Each point is reached from the start by the listed moves, each made once or not at all, plus a little noise. Say if it took an odd or an even number of moves. Then give how often each move was made.
In the rows, 128 means zero.

Moves:
(1): [153 142 116]
(2): [130 159 174]
(3): [154 117 148]
Start: [117 127 141]
Points:
[145 148 205] => even (0, 1, 1)
[144 174 173] => even (1, 1, 0)
[170 160 195] => odd (1, 1, 1)
[118 124 141] => even (0, 0, 0)

Moves:
(1): [166 104  99 117 134 128  93 135]
(2): [126 165 118 163 122 101 147 178]
(3): [137 135 139  83 141  80  92  63]
(4): [151 126 146 117  92 131 162 144]
(5): [163 140 169 146 188 137 133 120]
(6): [120 161 130 113 117 154 113 148]
Start: [108 120 138 129 124 116 104 129]
Points:
[201 143 182  61 156 103  58  95] => odd (1, 0, 1, 1, 1, 1)
[133 200 171 166 165 123 114 191] => odd (0, 1, 0, 0, 1, 1)
[106 155 132 167 116  87 125 175] => odd (0, 1, 0, 0, 0, 0)
[182 114 152 136 194 128  72 129] => even (1, 0, 0, 0, 1, 0)

Moves:
(1): [181 144 108 141 115 154  93 144 125  90]
(2): [127 123 123 114 100 141 141 190 175 111]
(3): [113  95 117 106 123 163 114 128 160 100]
(4): [144 126 184 145 107 141 127 141 117 134]
(5): [111 148 165 127 158 137 123 100 120 126]
(6): [131 156 115 138 125 168 153 107 109 107]
(7): [131 141 117 124 127 100 169  97 114 115]
(8): [124 113 113 121 141 133 126 137 117 114]
Start: [147 115 152 138 137 122 129 142 134 171]
Points:
[194  80 159 138 113 197  76 180 142  95] => even (1, 0, 1, 1, 0, 0, 0, 1)
[201 164 194 166 142 213 112 128  87  98] => odd (1, 0, 0, 1, 1, 1, 0, 1)
[182 138 159 142 168 159  88 139 104 118] => odd (1, 0, 0, 0, 1, 0, 0, 1)
[150 156 224 151 116 192 160 168 146 142] => even (0, 1, 0, 1, 1, 1, 0, 0)
[119 134 152 112 131 192 192 124 169  89] => odd (0, 1, 1, 0, 1, 1, 1, 0)
[203 145 224 146 104 182 101 206 157 122] => even (1, 1, 0, 1, 1, 0, 0, 0)

Moves:
(1): [158 115 157 111 156 116 149  80 143 135 136 132]
(2): [145 120 146 125 123 171 149 154 123  83 123 143]
(3): [107 158 154 126  93 127 134 145  87 113 103 137]
(4): [135  92 148 144 146 117 129 122 101 138 137 117]
(5): [118 144 114 162 161 116 136  96 125 121  98 118]
(6): [124 107 142 116 141 140 131 131 120 116  89 102]
(7): [115 108  91 121  93 133 137 107 126 147 131 146]
(8): [148 123  76  80 104 121 112 154  87  89 135 138]
(9): [104 127 134 140 142 112 153 152 146 149 119 151]
(10): [126 117 135 121 143 161 118 119 129 146 126 149]
(11): [100  97 156 109 155 163 151 107 155  91 151 109]
Start: [108 115 174 146 124 149 127  96 131 137 130 133]
Points:
[109 102 249 109 149 176 147  58 101 135  73 141] => even (1, 0, 1, 0, 0, 1, 0, 0, 0, 1, 0)
[136  42 190  97 171 114 161  95  87 127 107 133] => odd (1, 0, 0, 1, 0, 1, 0, 1, 1, 0, 0)
[ 94  54 153  88  75 180 118 105  15 115  83 154] => even (0, 0, 1, 1, 0, 1, 1, 1, 0, 1, 0)

Moves:
(1): [140 128 136 124 154 122 134 125 132 127 146 108]
(2): [134 133 134 137 135 143 125 152 125 128  92 119]
(3): [110 125 113 134 113 143 149 128 140 148 147 114]
(4): [137 161 140 142 150 103 136 142 123 139 123 157]
(5): [ 95 121 123 108 141 117 120 117 136 132 117 145]
(6): [136 107 110 182 161 132 121 134 118 149 137 134]
(7): [149 125 127 124 138 142 138 150 113 114 129 136]
(8): [117 111 169 146 161 145  88 123 157 121 158 163]
(9): [139 102 150 149 133 113 142 137 144 132 108 141]
(10): [136 120 106 119 136 132 131 136 144 129 142 114]
(11): [117 142 128 142 122 108 132 130 134  94 115  98]
(12): [132 121 125 131 137 136 132 111 139 121 131 143]
Start: [127 109 130 126 135 114 120 114 138 121 133 130]
Points:
[136 102 104 162 249  88 129 110 164 152 162 164] => even (1, 0, 0, 1, 1, 1, 0, 0, 0, 1, 0, 1)
[ 75 102 141 215 223 101 105 108 188 132 166 187] => odd (0, 0, 1, 1, 1, 1, 0, 1, 0, 0, 1, 1)
[182 122 113 203 242 106 146 169 144  99 125 117] => even (1, 1, 0, 1, 0, 1, 1, 0, 0, 1, 1, 1)
[115  89 184 156 220 102  97 153 197 134 105 203] => even (0, 1, 0, 1, 1, 0, 0, 1, 1, 1, 0, 0)

Moves:
(1): [155 147 130 134 141 113 136 105 113 141 128 105 140 135 107 172  99 125
 140 132]
(2): [123 128 147 120 139 135 109 108 134 106 138 125 113 137 109 146 117 133
 135 141]
(3): [137 124 127 129 118 152 123 132 138 110 131 112 138 114 125 129 135 128
 133 135]
(4): [131 125 147 131 158 119 114 115 127 136 140 118 128 107 119 114 121 113
 117 143]
(5): [139 133 135 112 122 108 149 136 138 118 147 118 142 126 129 123 139 130
  86 123]
(6): [118 108 113 103 143 135 143 134 127 125 130 113 141 126 123 133 109  96
 142 133]
(7): [126 142 131 132 125 139 141 137 130 132 105 103 131 130 114 139 144 131
 136 124]
(8): [130 135 125 124 156 138 101 121 120 132 116 116 132 103 131 141 129 124
 141 139]
(9): [129 135 119 142 131 137 126 127 134 118  98 125 125 109 133 138 134 106
 120 135]
(10): [125 136 136 121 121 132 132 127 145 127 145 135 124 146 134 128 116 136
 133 122]
(11): [122 129 128 122 141 136 127 148 103 119 144 109 128 117 125 122 119 138
 135  93]
(12): [131 134 146 123 128 132 113 139 108 126 117 121 130 145 113 128 103 131
 140 126]
(13): [120 139 130 133 124 130 104  98 117 140 143 140 138 134 117 118 113 127
 117 136]
(14): [121 143 141 150 137 133 118 136 103 147 133 139 116 158 126 143 133 138
 127 129]
(15): [129 132 141 120 146 138 112 130 133 100 147 150 123 115 125 114 140 134
 145 114]
(16): [121 130 123 129  89 123 135 143 119 144 126 126 147 108 125 133 123 130
 114 134]
(17): [138 148 147 125 107 113 128 139 132  99 127 109 107 149 129 142 144 128
 146 115]
(18): [137 122 127 109 130 125 102 153 118 146 124 117 122 121 101 118 117 109
 118 125]
Start: [111 122 132 119 152 136 126 119 117 136 154 140 104 146 146 121 118 151
 138 128]
Points:
[ 96 133 184 109 221 185  57 129  50 115 218 118 125 140  93  99  65 130
 168 114] => even (0, 0, 1, 1, 0, 1, 0, 0, 0, 0, 1, 1, 1, 1, 1, 0, 0, 0)
[105 140 184 138 229 189  59 117  92  76 190 120  81 108 111 130 120 144
 155 118] => odd (0, 1, 1, 1, 0, 0, 0, 0, 1, 0, 1, 0, 0, 1, 1, 0, 0, 0)
[122 155 213 103 237 197   7 137  78 119 159  90  85 125  55 140 103 141
 177 152] => odd (0, 1, 1, 1, 0, 0, 1, 1, 0, 0, 0, 1, 0, 1, 1, 0, 0, 1)
[107 155 150 110 182 184  40 139  67 156 197 112 107 142 106 123  82 155
 147 113] => odd (0, 0, 1, 0, 0, 0, 0, 1, 0, 1, 1, 0, 1, 1, 0, 0, 0, 1)
[117 170 192  88 112 156  65 170  73 131 176  52 118 137  64 109  73 140
 144 100] => even (0, 0, 1, 1, 0, 0, 1, 0, 0, 1, 1, 1, 1, 0, 0, 1, 1, 1)
[129 176 158  93 186 167 107 115  72 140 160  16 187  83  76 176  39 103
 126 139] => odd (1, 0, 1, 1, 1, 1, 1, 1, 1, 1, 1, 1, 1, 0, 0, 1, 0, 0)
[105 150 184 122 208 166  87 122  87 104 128  75  89 126  89 140  86 134
 158 118] => even (0, 1, 0, 1, 0, 0, 1, 0, 1, 0, 1, 1, 0, 0, 0, 0, 0, 0)

Moves:
(1): [129 112 141 129 128 126 128 130 141 128 119 143 146 120 115 129 143 124
 119 118 129 116 149]
(2): [118 121 130  93 114 134 122 116 114 129 122 105 135 115 108 158 137 119
 109 133 132 153 154]
(3): [133 146 147 107 128 139 124 129 115 121 121 114 107 138 134 137 130 133
 120 117 108 132 107]
(4): [ 90 152 122 151 116 143 121 105 147 112 140  95 148 178 118 102 142 104
 165 125 112 145 115]
(5): [174 162 130 105 137 117 128 119 130 126 100 114 118 135 135 102 111 131
 146 132 108 104 137]
(6): [124 121 103 115 145 167  92 120 128 120 140 131 121 137 136 135 115 146
 126 118 124  89 131]
(7): [129 140  93 127 153 135 109 116  90 145 154 106 127 128 137 103 153 122
 103 142 121 106 131]
(8): [113 109 131 126 129 130 138 126 128 138 130 124 122 103 135 142 135 141
 118 138 123 125 126]
(9): [128 135 116 125 119 146 140 108 112 120 146 127 125 112 141 102 124 145
 131 130 126 141 125]
(10): [ 93 111 137 104 140 130 122 114 147 120 131 135  91 128 150 131 133 145
 145 135 151 128 133]
(11): [134 115 134 119 121 107 132 106 126 105 140 117 135 101 131 122 117 133
 132 156 136 110 134]
(12): [122 141 104 120 120 116  92 135 118 124 129 132 166 115 126  96  98 121
 148 125 121 128 113]
(13): [109 151  94 116 124 117 119 139 135 122 131 123  89 123 141 146 146 112
 114 111 159  99 102]
(14): [140 122 126 164 116 145 149 106 108 147 122 118 124 129 140 139  87 128
 124 120 137 115 156]
(15): [128 116 133 128 116 147 136 159 123 145 128 123 133 132 123 137 130 120
 140 125 131 147 155]
(16): [122 122 137 129 146 142 136 147 133 139 112 136 139 104 118 130 122 149
 121 141 136 123 140]
(17): [104 160 136 103 120  83 138 161 160 141 106 124 162 116 166 105 107 139
 123 128 147 136 114]
(18): [125 161 129 117  96 131 123 142 120 125 108 145 128 128 125 158 141 120
 154 128 143 148 128]
(19): [161 103 123 145 115 107 126 158 117 121  79 136 128 146 120 127 124 134
 130 139  93 147 135]
(20): [147 135 106 146 116 131 116 149 110 131 137 121 144 100 128 133 134 144
 154 119 161 118 126]
Start: [128 133 124 146 109 128 147 122 159 121 126 124 115 139 108 124 125 101
 129 138 133 123 103]
Points:
[139 227  30  74  86 108 103 131 131 115 128  91 122  34 192  93 144 149
 141 151 201   7  99] => odd (1, 0, 0, 0, 1, 1, 1, 1, 1, 0, 1, 0, 1, 0, 0, 0, 1, 1, 0, 1)
[152 170  44  63  64 105 117 105  80  96  93  65  49  49 151 135 171 138
 162 194 181  96 131] => odd (0, 1, 0, 0, 1, 0, 1, 1, 1, 1, 1, 0, 1, 0, 0, 0, 0, 1, 1, 1)
[ 59 151 107  96 120 173  99  81 143 122 137  34 157 101 157 113 108 151
 131 154 194  60 159] => even (1, 1, 1, 1, 0, 1, 1, 0, 0, 1, 1, 0, 0, 1, 0, 1, 1, 0, 0, 1)
[ 63 138  47 182 103 210 129 105  94 161 176  60 154  86 144  55 101 142
 199 163 172 120 144] => even (0, 0, 0, 1, 0, 0, 1, 1, 1, 1, 0, 1, 0, 1, 1, 1, 0, 0, 0, 1)
[119 147 134  58  46  87 141 182 101 137  61  68 133  95 138 160 143 108
 104 195 116 173 134] => odd (0, 1, 1, 0, 0, 0, 1, 1, 0, 0, 1, 0, 0, 0, 1, 0, 1, 1, 1, 0)

Moves:
(1): [132 148 131 149 142 135 136 101 139 136 150 147 175 129 145 157 112 137
 114 119 122 156 132 127 139]
(2): [127 115 132 129 121 125 123 122 126 133 125 117 136 142 127 140 135 122
 141 131 125 150 120 118 137]
(3): [115 130 156 125 121 155 141 126 126 119 163 145 135 136 125 130 141 143
 114 130 129 129 106 119 109]
(4): [119 129 130 132 127 120 138 144 115 129 129 157 136 119 147 124 129 139
 127 143 113 156 139 119 120]
(5): [116 106 107 126 121 133 132 143 136 125 120 133 136 113 121 102 140 136
 128 119 133 125 114 160 126]
(6): [135 123 115 138 138 138 129 128 142 132 110 120 124 124 132 127 120 133
 123 134 110 121 122 120 103]
(7): [127 144 123 119 134 140 128 151 152 107 122 108 149 102 157 150 112 133
 122 116 140 122 107 122 125]
(8): [132 134 117 115 130 124 136 146 141 125 136 144 115 129 135 108 115 129
 136 119 130 126 135 124 131]
(9): [149  89 129 132 143 118 112 132 133 136 114 132 143 127 142 129 117 153
 111 111 151  92 124  98 139]
(10): [118 136 112 130 124 121 130 125 113 123 132 124 131 108 144 125 127 124
 126 131 136 141 141 125 125]
(11): [126 116 128 102 152 116 108 118 142 148 120 141 136 102 127 145 144 130
 147 114 129 123 130 121 130]
(12): [123 110 127 126 128 126 125 122 139 113 133 123 123 117 141 130 100 142
 122 124 118 133 136 136 131]
(13): [134 124 147 116 133 136 120 102 134 115 106 142 128  98 163 136 134 131
 134 111 123 128 114 146 138]
(14): [106 114 134 125 140 117 135 132 131 134 121 119 129 130 142 129 133 139
 136 107 135 127 128 123 145]
(15): [134 132 146 136 110 121 134 112 121 145 107 128 129 144 126 124 127 140
 151 127 141 136 140 115 113]
(16): [130 122 127 148 102 145 135 113 141 112 135 151 120  99 140 137 133 100
 121 139 127 117 135 126 127]
(17): [122 146 106 128 126 120 113 125 161 112 137 129 128 130 146 105 147 120
 138 164 128 145 150 113 141]
(18): [144 110 117 111 113 106 137 137 143 148 149 103 117 125 145 119 135 131
 109 128 126 109 119 137 121]
(19): [125 135 142 132 127 135 132 120 128 142 136 127 142 113 121 117 116 115
 130 122 124 130 115 120 131]
(20): [137 124 108 118 109 161 146 104 130 124 107 121 126 124 139 136 124 136
 118 138 113 119 157 108 136]
(21): [105 135 137 126 112 133 105 144 135 139 145 141 145 148 138 135 148  85
 136  99 110 138 132 156 114]
(22): [109 123 137 106 108 140 135 126 130 101 110 142 124 143 109 106 119 118
 119 133 156 110 140 125 104]
(23): [115 132 128 137 125 134 141 107 130 110 127 115 133 142 117 133 123 145
 129 120 115  92 126 112 112]
(24): [103 144 131 126 115 129 112 115 124 131 128 130 126 131 109 133 128 122
 101 112 105 138 108 107 127]
Start: [105 142 157 121 129 121 121 119 134 120 115 115 144 140 110 127 125 132
 124 144 124 135 132 120 121]
Points:
[ 38  78 155  79  70 153 135 140 194  86 100 192 176 164 185  48 130 175
 123 121 145 133 195  80  92] => even (0, 0, 1, 1, 1, 0, 0, 1, 1, 0, 0, 1, 0, 1, 1, 0, 1, 0, 0, 1, 1, 1, 0, 0)
[ 59 107 184 116 174 104  67   7 213 123 103 128 233  93 182 172 105 180
 118  70  94 141 106  32 183] => odd (1, 1, 0, 0, 0, 0, 0, 0, 1, 0, 1, 1, 1, 1, 0, 0, 1, 0, 1, 0, 0, 0, 1, 1)
[ 71 116 177 107  81 196 155  47 194 110 169 132 221 105 185 143 118 154
  77  74  58 115 105 163  98] => even (1, 0, 1, 0, 1, 0, 0, 0, 0, 0, 0, 1, 1, 0, 0, 0, 0, 1, 1, 1, 1, 0, 1, 0)
[ 69  28 133  40  80 142 114  94 218 114  85 165 163  24 226  88 119 110
 102  47 144  60 160 133 127] => even (0, 0, 0, 0, 1, 0, 0, 1, 1, 1, 1, 1, 1, 1, 0, 1, 0, 1, 1, 1, 1, 1, 0, 0)
[ 31 147 205  77  37 180 112  95 190  62 163 142 175  51 195 136 110  69
  47  80 110 120  77 129  65] => odd (0, 0, 1, 0, 0, 0, 1, 0, 0, 1, 0, 1, 1, 0, 0, 1, 0, 1, 1, 0, 1, 1, 0, 1)
[ 57 126 181 115 124 187 140  66 184 184 112 157 239 124 146 148 152 147
 140  73  91 161 129 109  87] => even (1, 0, 1, 0, 1, 1, 0, 0, 0, 0, 1, 0, 0, 1, 1, 0, 0, 0, 1, 1, 1, 0, 0, 0)
[109  63 167  64  72 183 154  46 233  97 103 167 233  15 241 143  80 177
  89  78 173 105 120  70 108] => odd (1, 1, 1, 0, 1, 0, 1, 1, 1, 1, 1, 1, 1, 0, 1, 1, 0, 1, 1, 1, 0, 1, 0, 0)
[ 41 112  96 132  77 173 143  61 225  77  92 107 143  98 144  85 103 134
 112 137  52 120 143  51 131] => even (0, 1, 0, 0, 1, 1, 0, 1, 0, 0, 0, 1, 0, 1, 0, 1, 1, 0, 1, 1, 0, 0, 1, 1)
[ 98  71 134 108 106 142  93  88 160 187  48 118 211 106 147 125 144 126
 156  89 116 130 148  81  94] => even (0, 1, 0, 0, 1, 1, 0, 0, 1, 1, 1, 0, 0, 0, 1, 0, 0, 0, 1, 1, 1, 0, 0, 0)

Moves:
(1): [131 129 119 137 160 125 157 132 102 123 136 105  95 154 149 130 127 111
 135 121 128 133 101  92 126  96 150]
(2): [147 118 116 149 120 117 133 131 118 138 146 133 129 159 144 140 129 119
 142 121 116 132 127  88 150 126 119]
(3): [136 112 121 131 122 122 147 120 120 131 148 122 129 134 142 132 109 112
 137 129 119 115 125 120 118 132 134]
(4): [119 133 139 143 144 126 133 100 118 122 112 128 122 119 100 136 149 123
 148 129 120 129 124 122 160 140 129]
(5): [138 140 128 111 132 137 159 118 130 146 126 135 125 159 128 148 148 126
 122 168 127 111 132 130 138 163 120]
(6): [143 138 128 125 143 115 133 106 139 144  93 122 143 138 128 136 131 128
 135 106 141 127 125 156 139 113 149]
(7): [131 142 112 130 115 131 137 141 148 106 144 133  94 131 145 147 117 149
 112 116 115 148 122 123 137 161 104]
(8): [141 135 100 131 133 155 129 132 144 134 131 121 137 147 128 127 136 112
 149 109 146 147 118 104 123 126 154]
(9): [117 125 116 123 119 126 124 113 127 149 139 135 130 128 139 113 101 139
 131 142 134 106 119 125 110 111 113]
(10): [102 111 127 122 131 134 138 112 142 133 141 108 150 116 148 140 154 132
 120 115 137 108 139 170 112 109 105]
(11): [118 133 112 131 127 123 126 141 121 168 132 133 132 139 134 127 103 119
 115 105 122  94 135  98  96 120 135]
(12): [111 133 133 126 113 149 138 163 108 141 130 110 137 151 126 133 111 146
 127 121 149 117 126  93 137 143 137]
(13): [147 140 119 108 142 112 131 121 112 153 146 136 150 114 118 130 102 122
 144 148 135 121 114 135 131 129 119]
(14): [114 132 113 111 119 109 136 117 147 134 143  89 147 136 129 141 114 152
 147 156 113 114 134 156 107 120 102]
(15): [122 129 150 120 123 145 128 140 129 135 129 134 134 123 113 130 120 127
  98 129 123 129 113 110 109 107 123]
(16): [133 145 112 128 106 130 151 134 124 127 152 133 135 125 153 117 130 137
 133 107 117 124 132 156  90 121 136]
(17): [109 161 134 132 120 141 149 129 123 127 131 129 110 134 131 151 122 128
 148 109 148 127 148 110 128 103 149]
(18): [106 117 152 116 123 138 128 154 131 136  88 145 129 139 102 126 127 142
 140 104 130 137 142 132 136 135 102]
(19): [144 146 113 141 121 161  57 141 126 127  97 117 113  91 166 136 150 124
 110 101 103 150 127 107 146 123 125]
(20): [142  85 110 124 105 110 114 132 117 103 112 134 129 128 112 137 155 124
 127 132 133 140 116 160 130 158 108]
(21): [104 133 156 109 132 127 131 121 155 102 126 116 121 128 146 151 185 131
 125 120 127 139 124 102 152 122 125]
(22): [128 144 113 137 167 106 132  90 105 105 103 121 150 141 116 130 115  86
 158 125 153 119 143 140 158 138 116]
(23): [149 130  84 128 112 123 142 118 105 142 115 138 149 129 119 116 136 105
 125  92 107 129 143 137 141 130 150]
(24): [130 127 142 112 116 119 122 131 137 139 133 114 112 154 129 125 136 131
 116 125 120 139 127 153 129 162 108]
Start: [132 109 116  97 106 113 101 142 142 118 142 135 121 140 117 137 108 137
 142 132 150 109 112 151 167 136 170]
Points:
[ 80 168  65  88 125 139  85 116 169 151  62  61 143 193 154 208  92 138
 209  34 153  88 111  66 223 157 131] => odd (0, 0, 1, 1, 0, 1, 1, 1, 1, 0, 1, 1, 0, 1, 0, 0, 0, 1, 1, 0, 1, 1, 0, 0)
[160 123  29  46  87 139 104 109 166 170  57 114 178 148  90 227 180 137
 158  73 113 134  97 230 213 187  96] => odd (0, 0, 0, 1, 1, 1, 1, 1, 0, 1, 0, 0, 1, 1, 1, 0, 0, 1, 1, 1, 0, 0, 1, 0)
[141 107  23  72 167 111 173 132  70 170 147  87 170 240 120 188 103  62
 187 126 225  44  84 118 165 168 160] => odd (1, 0, 0, 0, 1, 0, 0, 1, 0, 1, 1, 1, 1, 0, 0, 0, 0, 0, 0, 1, 0, 1, 0, 0)
[144  67  14  58  72 110 202 140  92 179 155 104 195 244 184 170 152 102
 218   7 177  93  68 128 173  94 181] => even (1, 1, 1, 0, 0, 1, 0, 1, 1, 1, 0, 1, 1, 0, 0, 1, 0, 1, 0, 1, 1, 0, 1, 0)

Moves:
(1): [116 141 133 131 137 124 115 123 131 117 124 125 134 141 115 138 139 128
 145 135 122 129 128 130 150]
(2): [130 132 129 133 135 138 124 130 122 117 115 132 114 122 112 126 125 129
 121 144 126 118 116 138 130]
(3): [135 116 137 124 118  87 134 145 109 125 130 115 135 131 130 124 134 153
 116 128 126 154 130 119 135]
(4): [142 129 118 126 135 105 129 122 147 123 138 144 133 135 122 125 139 115
 129 114 141 139 133 119 129]
(5): [122 127 115 132 134 129 136 131 137 113 114 122 129 113 140 113 130 121
 148 129 125 108 101 116  99]
(6): [125 132 142 108 134 133 116 133 146 136 124 110 126 124 123 122 128 134
 137 140 132 130 133 148 127]
(7): [111 132 128 142 129 132 125 113 131 121 136 125 116 115 126 112 140 134
 142 142 127 129 109 125 137]
(8): [116 152 136 148 149 116 111 119 135 122 125 137 128 151 125 113 129 135
 130 127 116 126 119 125 148]
(9): [128 124 120 131 121 136 126 123 140 132 132 128 120 128 132 115 126 119
 128 122 117 136 125 121 122]
(10): [132 143 135 111 127 126 133 153 124 122 129 107 126 135 135 133 125 132
 139 138 145 137 127 117 163]
(11): [136 124 121 132 125 123 125 136 127 119 127 119 119 127 134 133 135 141
 109 111 144 120 159 128 116]
(12): [120 115 134 135 132 138 137 129 114 136 147 122 136 132 121 123 141 131
 145 109 124 144 111 111 122]
(13): [139 129 111 138 132 121 128 145 136 133 129 132 131 134 133 135 131 129
 114 119 136 145 125 138 128]
(14): [134 126 128 125 149 139 115 117 130 139 128 124 131 138 124 131 109 126
 139 141 127 147 125 124 139]
(15): [139 140 122 121 133 134 123 126 112 129 138 118 121 123 139 120 138 127
 139 133 119 125 125 133 109]
(16): [143 109 132 118 131 137 137 127 132 137 111 117 130 140 134 135 126 121
 131 125 129 132 128 137 142]
(17): [136 125 115 126 123 121 136 131 126 134 126 121 130 133 120 117 135 127
 125 122 142 138 132 122 129]
(18): [114 131 134 108 142 132 111 116 128 115 117 135 137 132 122 135 133 120
 117 104 134 125 123 123 127]
(19): [132 150 148 154 126 117 123 139 122 116 121 128 127 114 120 133 127 136
 124 138 141 128 125 125 138]
(20): [118 129 127 128 138 134 106 129 125 129 131 138 133 115 128 126 138 136
 144 150 118 122 110 124 152]
(21): [118 123 128 113 129 139 134 128 139 125 104 142 131 115 145 123 136 129
 132 126 119 139 128 127 119]
(22): [112 134 123 132 135 123 123 117 125 124 126 128 119 122 111 136 125 128
 134 116 124 134 140 134 130]
(23): [132 149 141 103 147 109 134 120 149 132 135 123 138 160 113 160 139 135
 103 107  88 155 127 125 167]
(24): [133 145 125 131 134 125 136 125 124 105 136 129 138 121 135 115 123 128
 129 130 114 131 121 126 140]
Start: [121 128 123 133 114 135 105 117 123 148 120 120 129 132 119 114 130 141
 137 118 115 134 138 124 121]
Points:
[ 67 218 136 151 200 119   7  93 160  91  85 150 117 115  75  95 196 156
 181 142 106 160  84 150 180] => odd (1, 1, 0, 1, 0, 1, 1, 1, 0, 0, 0, 0, 1, 0, 1, 0, 0, 1, 1, 1, 1, 1, 0, 0)
[116 177 129 101 168 126  80 111 164 103 114 101 124 144  92 127 160 166
  85  90  91 167 129 151 170] => even (0, 1, 0, 0, 0, 1, 1, 0, 0, 0, 1, 0, 1, 0, 0, 0, 0, 1, 0, 0, 0, 0, 1, 1)
[123 198 129 161 194  92  74  89 123 105 103  87 118 141  89  72 153 173
 173 151  33 198  51 101 219] => odd (0, 1, 1, 0, 1, 0, 1, 1, 1, 0, 0, 0, 0, 1, 1, 1, 1, 0, 1, 1, 0, 1, 1, 1)
